Each row is a point. Any point is a mix of the corners, with weights that add up to 1. It lies inside the corners' shape when no weight is negative. Say inside or outside, and name the corners with a negative weight.

Corners:
(1): [36 -6 -4]
(2): [-11  39 -50]
(3): [30 23 12]
(4): [-31 -48  -8]
Points:
[ -6  31 -41] -> inside
[-25 -24 -28] -> outside (3)
[-15 -23 -19] -> outside (3)
[  6  14 -12] -> inside
[ -5  32 -40] -> inside

Corners:
(1): [ 26  -6  21  -1  38   6 -26  32  38  -1  -9]
(2): [ -5 -17  53 -38 -66  22  31  18 -21 -14  41]
(3): [ 56  -2  38   0   6 -21 -20  -1 -47  -2  21]
(4): [ 27  33  -6   5  -3   8   4  40 -10  -9  43]
(5): [  1  19 -46 -12 -20 -29  18  24   2 -27 -91]
(6): [ 29   3  -6  47  12  -6 -61   0  18  22  28]
(7): [ 22  41  -1  18   7 -29  17  -9  25 -79 -51]
(8): [ 17   2 -66  -2   8  13  28  -7  27 -61 -62]
(9): [-25   6  24  23  31  13  -6   5 -25   7  33]
(10): [-10  37  20 -28 -36  95  36   4   1  21 -23]
(11): [ 11  36  -9 -24  20  -4  -6 -22  14  11  20]
(12): [ 43  -7  20  55  19 -28  10  12   3  41  28]
Points:
[ 10   7  11 -12  -4  14  20  10 -15   8   3] -> outside (6, 7)
[ 11  11  -4  -6  -2  -1  20  10   2 -22 -19] -> outside (6)
[ 28  11  28  21  -1  14 -14  11  -2 -32  30] -> outside (5, 11, 12)
[ 16  19  11  -1  -4   6   8   6  -1 -15  -1] -> inside

Corners:
(1): [-10   4 -49  36  -7 -39 -14 -27  -7  30   2  10  22 -43 -52 -30  47  -8
 -16  33]
(2): [  9  18 -12  25  15   2 -22 -42   0 -47 -20  31  -5  -2  34 -13 -26  18
  -7 -33]
(3): [ -9  -5 -23 -63  26  23 -24 -36  18 -53  23 -36  43   9  27  58  37  -2
  -9  34]
(4): [ 20   1  12   1   1  -6 -69  -3   3 -37 -38  11  -1   8  -4 -30  31 -30
  11 -29]
(5): [ 12   5 -22   4  10   1 -51   6   5  26 -20  54 -14  17  36 -24  25 -17
 -20  17]
(6): [ 18   8 -26  29 -21 -32  -6   7  10   9 -58  25  12 -21  36 -14 -13 -48
   7 -18]
(7): [  7 -31   4  -9  47  38 -43   4  64 -25  15 -55  40  17  19  25  42  33
 -53  21]
(8): [-20 -16 -36  26 -54  -2   9 -11 -21  58 -11   8 -20  -4 -44   8  42 -19
 -16 -15]
(9): [  6 -38 -60 -31  45  -8 -46  25   1  -9  -5 -46  11  20  18  29  29  51
  -5   5]
(10): [ 45   7 -15 -47  22  21  12  26  27 -79  24 -16   2  21  -1  18  18  26
 -32  10]
(11): [-38  26   6 -16  18  26  46 -10   9 -11  71  -6  34   9 -31   7   3 -23
  60   8]
(12): [ 18  23  -7 -69  16  12  -1 -22  73 -30   8 -43  20  46 -18  14 -12  35
  16  21]
(13): [ 31  -3  -6   6  -4 -41 -58  -4  -2   7  -1  58  24   5   5   5 -15 -26
 -12 -46]
(14): [ 13 -44 -21 -13  52  32 -43   7  38 -44 -35   0   6  14 -18  78  43  22
 -10  23]
(15): [ -4 -58 -18  25 -43 -20   7 -36   8   7   5  22   6 -16 -10 -18  22 -13
  28  22]
(16): [ 51  38  20  17 -21 -30 -41 -18  10  -1 -26  33  11 -25  33  -4  41  15
  26 -28]
(17): [-45  -5  47 -35   3   8  31  -2 -23   3  15   9  33 -14 -43  -9 -24   2
   6  18]
(18): [-59  21  45   3 -11 -54  40 -12   3   0  50 -11 -25  -2 -45   1 -10 -29
  34  16]
(19): [-38  33  23  -4 -45   7   0   6  10 -14  54  -8   3 -24 -32   3 -47  -7
  32  36]
(20): [ 30  12  32 -45  47  26   4 -15   7 -15  47 -39  -5 -11 -14  24 -21 -19
  21  27]
(21): [-57 -30 -29 -12 -14  -6  15  -7  23  23  18  22 -12 -66 -47 -20  39  -3
   0 -21]
Points:
[  5   9 -11   4 -11  -8  -3  -2  15  -3  19   3  -1  -3  -5 -14   7  -7
   8  -2] -> outside (3, 14, 17)
[ -8  -3   1 -16   8   4 -14  -9  13 -14  19  -4   8   1 -17   7  17   2
   3   8] -> outside (6)
[ -2  -9   1 -16   6   5  -7   4   8 -24   2  -5  -1  -4   2  12  14   6
  -6   3] -> outside (1, 11, 12, 13)
[ 31 -19 -17  24   7 -55 -76  -9 -51   6 -45  86 -25 -41  22 -28  41 -23
 -17 -18] -> outside (6, 7, 8, 11, 12, 19)
[  8   0 -12   5   2 -12 -24 -12   9  -4  -3  14  12  -9  -7   3  18  -1
  -2  -2] -> inside

Corners:
(1): [ 16 -39  -4 -41 -15  52 -39  50  50 -23  58 -52 -37  36  15  13  38  16
 -29  35]
(2): [ 22 -38  42  13   2 -41  53 -20 -35  -4  43  36 -20 -28 -43  28 -35 -29
 -27  -7]
(3): [ -7   9  18   4  42  -4  39  -7  23 -40 -18   6   2 -28  27   6  -2  17
  11  33]
(4): [-15  -4  -9 -33  -1  46 -52  48  15 -36  34  -6  17  45   0 -24 -17 -51
 -11 -25]
(5): [ 27  61 -22  -9  -9 -12   5  -7 -12   7   6 -24   7   2  38   1  -1 -11
 -22 -24]
(6): [ -6 -20  44  36  12   7  50 -27 -43   7  -5 -27  41  35  13 -49 -30  16
 -76  28]
(7): [ 16 -16 -15  -5  11  29  18  -1 -22  38 -18 -17   8  46 -13  48  47  16
  11 -28]
(8): [-32  47  14  20  -6 -20 -40  -5 -51 -10 -17  25 -12  21 -15 -14  -4  -5
 -38 -31]
(9): [ -9  33 -22  14 -16 -17   7  17 -31 -11  61  15 -28 -17 -17  -8  48 -51
 -18  -7]
(10): [-14 -35  19  41 -40  37  11  26 -11  28   0  35  35  43   3  41 -22  19
 -57  -7]
(11): [ 19  18  43  14  -3   8 -58 -41 -50  -1  34 -52   6  18 -30  22   5 -25
   5   8]
(12): [-16  74 -53 -30  -5  26  26   5 -52  60  76   9 -10  44  30  71   0 -16
   8  14]
(13): [-32 -33 -37  22 -29 -19  -5  32  -2  29  16  10  -6  -5  -2  46 -22   7
 -65  -4]
(14): [ 31 -40   5 -60  17  -6 -47 -31 -27  24   9 -19  68 -19 -37  34  46  12
  17   0]
(15): [  4 -30  31  16  15 -22 -47  33 -35 -35 -23  11  -8 -41  19 -42 -22   6
  42 -23]
(16): [ 35 -29 -22  28  27  40 -45   5  16  56  53 -23  -2  33  27  -5  26  22
 -68   2]
(17): [-14  32  32  -4  25 -48 -22  32  52   3 -32   6 -22 -34  29 -26  45 -62
   3  28]
(18): [ 26  12  38  15  40 -31   8  35 -52 -29 -33 -15 -20 -25  -4 -43  -7 -27
 -65  35]
(19): [ 26   8  13  10  -6  -5 -21  34  22   7 -17  38  -3 -16 -49 -40 -21   8
   3  -8]
(20): [  8  23 -28 -37 -10  61   6 -19 -41  39 -21 -45 -14  39  43  39  29  -4
 -15  20]
(21): [-33  24  57 -20  52  35  37   5  15  29 -35 -52   5 -26  28  -2  33  10
 -25   2]
Points:
[ 11   5   9  -1   2   4 -19   9 -19  -5   9   0   0  12   2  -6   5 -12
  -9   2] -> outside (13, 21)
[ -1 -12  -7  -2  -3  36  -9   3 -15  21  32  -7   7  31  -4  23   8   9
 -17  -8] -> outside (5, 17, 18)
[ -1  -3   7   3   4   2 -13  15 -14   2   0  -2   0  -1   3  -2  -2  -2
 -13  -6] -> inside
[  5   1   1  -9   7   9   8  17   2   6   9 -10   2   1  15   2   7  -2
 -20   5] -> outside (8, 11)
[  8 -12  42  -4  17  -5  -4   6  -9 -18 -26  -8   4  -9  -5 -16   1 -10
  -5  -3] -> outside (9, 12, 13, 16)
[ 29 -53  13  -6  16  34 -14  20  -1  15  12 -24  -6   3   1  30   6  37
  -7  21] -> outside (4, 5, 6, 8, 9, 17)
[ -2   1   5  -4   8   9  -3   2 -17  11   8 -14   5   8   7  12  13  -3
 -21   3] -> outside (19)

Corners:
(1): [-17 -12  11   7 -25  -6 -32 -48 -10  13  42 -11   1 -13  -3  28  33   3
 -60   4]
(2): [ -1  49  -6  32  18 -36  -1  -8  -6  12  13 -18 -78  23 -16 -47 -23  33
  15 -31]
(3): [-19 -10  12 -66 -48  19  -8  12  33  56 -40 -10   5  16  42   6 -24   2
   3  -6]
(4): [-73  13  -6 -54 -27 -22 -31 -68   7 -19   2  27 -31 -30  49  -9  24 -34
  21  89]
(5): [ 29  33 -25 -13  27  34 -44  42  -8  -6  -7 -30 -29  31 -44 -30   1  22
 -19 -45]
(6): [-70 -33  25 -43  27  16   3 -12  31  25 -35  15  49   1  27   0 -27 -22
 -47  -6]
(7): [-50 -17  17 -28  -2 -10 -32 -65  38   0  27   6  36 -75  17  33  23  -7
  -1   7]
(8): [ 11   1 -37   1 -31   8  17  -3 -44 -23  18 -21 -46  -3   4 -15 -23  22
  30   9]
(9): [ 47  45 -42  -1   0  15  34  34 -23   0  32  31 -31  14   5   0  23  23
 -28  -6]
(10): [ 17   8  -3  10  -7 -37 -30  16 -35  40 -30 -21   2   4 -10 -28 -18  42
  16 -24]
(11): [-16  55  -6  39   7 -42   4  -4 -12  -7  33  49 -25  18 -51  -4 -26  27
  -6  -4]
(12): [  8  -7 -48  55 -10   4  19   6   3   4  23  20 -45  28 -50 -27  28  48
  47  -9]
(13): [ -8 -16 -17 -62 -20 -30  20 -11 -17 -50  70  86 -39 -24  50  -7  11 -33
  -3  52]
(14): [ 28  37 -11  21  -5 -30  -2  40 -27  45  25 -40 -21  15 -37 -30 -16  11
  27 -24]
(15): [ 28  13   4 -28  14   8   2  -2  -7  23 -16  -3 -31   8 -40 -38   0 -10
 -20 -31]
(16): [-42 -37  42 -20   5  -9 -16 -32  42 -15  21  10  11 -48   0  56  35  -1
 -62  54]
(17): [ 16  -3  44 -13  19  49 -36  17   9  19 -20  18  -3 -19   7 -39 -26 -24
 -19 -11]
(18): [  0  -8  42 -25   1  12   1   2  45   0 -28   9  48  40  27   3  -5  -1
 -29 -10]
(19): [-42  22  -4   0 -46  -3 -19  14 -35 -28  -4 -16 -45   8 -12 -44  29  -4
  37 -18]
(20): [  7 -17  22 -17  18   3  -3   4  32  11 -31  42   8  16  35  30  -1 -48
 -44 -23]
(21): [-49 -21  63 -88  23  10  -8 -31  11  39 -35  28  39  14  56  45 -18 -36
 -18  18]
Points:
[  0  29 -19 -10 -13 -30 -10  -4 -15  -7  25   0 -42 -20  -7 -10   9   8
   7   7] -> outside (1, 6, 12, 17, 18, 21)
[  5  14   0  -5  14  -1  -5   8  -3   3   4   4 -20   6  -9 -15  -7   8
  -5 -18] -> outside (1, 3, 4)
[ -6   2   9 -29  -2   9 -16   1   7  23 -14   3  -3   6  10 -13  -2  -6
  -8 -14] -> outside (8, 11, 16)
[-13  -2   8 -23  -6   3  -9  -6   6   9  -2  13   1  -2   9   4   2  -6
 -14   0] -> outside (2)
[ -2  11   0  -9  -4  -8  -4   4  -5  10   7   4 -16   5   1  -8  -2  -1
   0  -5] -> inside

Corners:
(1): [ 20 -42  41  -4 -25 -26  15  37 -28  11 -30  28 -34  32  -7  29  17   1
  24  34]
(2): [-14  23  11 -26  59 -30 -34  78 -16  -5   2  18  -1   1  28 -48  14  35
  46 -33]
(3): [-45  -5   6 -23  30 -17 -17  62 -15 -10   8 -53 -53  -4 -13 -73  -7   7
  46  26]
(4): [  6 -10   3 -33  54 -13 -29 -79  23 -31 -15 -15 -23  12  16   6 -62 -20
 -33  38]
(5): [-17  -8  19 -10  35  -1   8 -21  15 -23  43   9  19  17 -27 -11 -59  10
 -47  -2]
(6): [-27  13  38 -50  42   4  47 -64  19  -7 -10 -13  24 -14   8  31 -41 -19
 -19  19]
(7): [ 18 -30   5  43 -49  24  19  14  33  36  -4  19 -33  21 -13 -20  53  22
  32  35]
(8): [-27  -4  -2 -58 -34 -11  36 -49  -3 -12  -3  -9 -23 -19   5   2 -65  22
 -11  -1]
(9): [-50 -22   7 -29  51  29 -41  85  -6 -33  -3  44 -10 -23  -5 -81 -50  23
  46 -30]
(10): [-33  36  -9  24  13  -5  16 -56 -22 -18 -12  17 -29  11  -6 -31 -12 -56
 -52  23]
(11): [ 43 -48 -12   5 -51 -22   2 -36 -11  20   5  35   5  25 -22  -1  47 -12
  45  31]
(12): [-37  -1  48 -16 -13  -3 -27 -40  41 -44  24  19  -1   8  41 -18 -33 -24
  -5   6]
(13): [-26  52  -1  -3   9 -15 -43  42  16 -14 -32 -18  17  -1 -23 -35   2  34
  43  25]
(14): [-24  -9  24 -19  42  -8 -32  54 -17 -46  14  -6 -16 -14 -39 -10  16  82
  44 -19]
(15): [ 27 -49  -6  16 -37 -39   2   8 -17 -14   2  65 -14   5  -3 -13  51 -34
 -15  66]
(16): [-70  -7  22  -6  57  24 -14  43 -42  21  -7 -16  12 -10  50 -46 -31  68
  10   8]
(17): [ -7  13   4   2  11  22  -8 -14   3   1  36   1 -26 -25  29  21 -74  -9
   2   5]
(18): [ 45 -36  41 -21 -33   3 -12  28 -20  -4 -21  -3  27  -8 -13 -23  48 -25
   0   6]
(19): [ 50 -46  36  46 -13 -48   7  20   1 -24 -38 -10  -1   8  13 -19  47  -1
  40  27]
(20): [-83 -32 -19   9  24 -11 -44  40  46 -43 -37 -64  14   1  31   7  -1  41
  30 -25]
(21): [ 54   8   1  30 -19  15  18  18 -22 -30   0   6   4  37   0 -19  44 -18
   6  42]
Points:
[-16  -6   8  -2  10  -8  -9  16  -2 -13  -8   3 -13   3   8 -20   0  12
  21  13] -> outside (5, 18)
[ -8 -10  11  -8   4 -14  -8   0   6 -14   2   1 -14   2  -5 -13  -8  -4
  14  12] -> outside (16, 21)
[-14 -10   1  14 -15 -10  -5  32  -8  -6  -7  16 -21   6  10 -33   8   5
  32  17] -> outside (4, 5, 6, 14, 18)
[ -7 -16  14  -5  10 -13  -9   3   2 -12  -7   6  -8   1   4 -16  -5   5
  14  13] -> outside (21)
[-19 -20  13 -20  17  -9   7 -21  -2   2  -7  22 -32  -5  22 -20 -33  -9
  13  20] -> outside (5, 13, 14, 18, 20, 21)
[  1 -21  -1  12  13 -12 -15  20   0 -12 -13   2   7   9 -11 -32  31   7
  21  19] -> outside (1, 8, 12, 17)
[-22  -5  14 -13  23  -4  -7   2   4 -17  -2  -9   4   2  -3 -22 -10  18
  10   4] -> outside (1, 15, 17)
[-26  -8   5  -8  22   1  -7   7  -2 -16   5   6 -14   5   7 -19 -20  10
   7   6] -> outside (13, 18, 19)
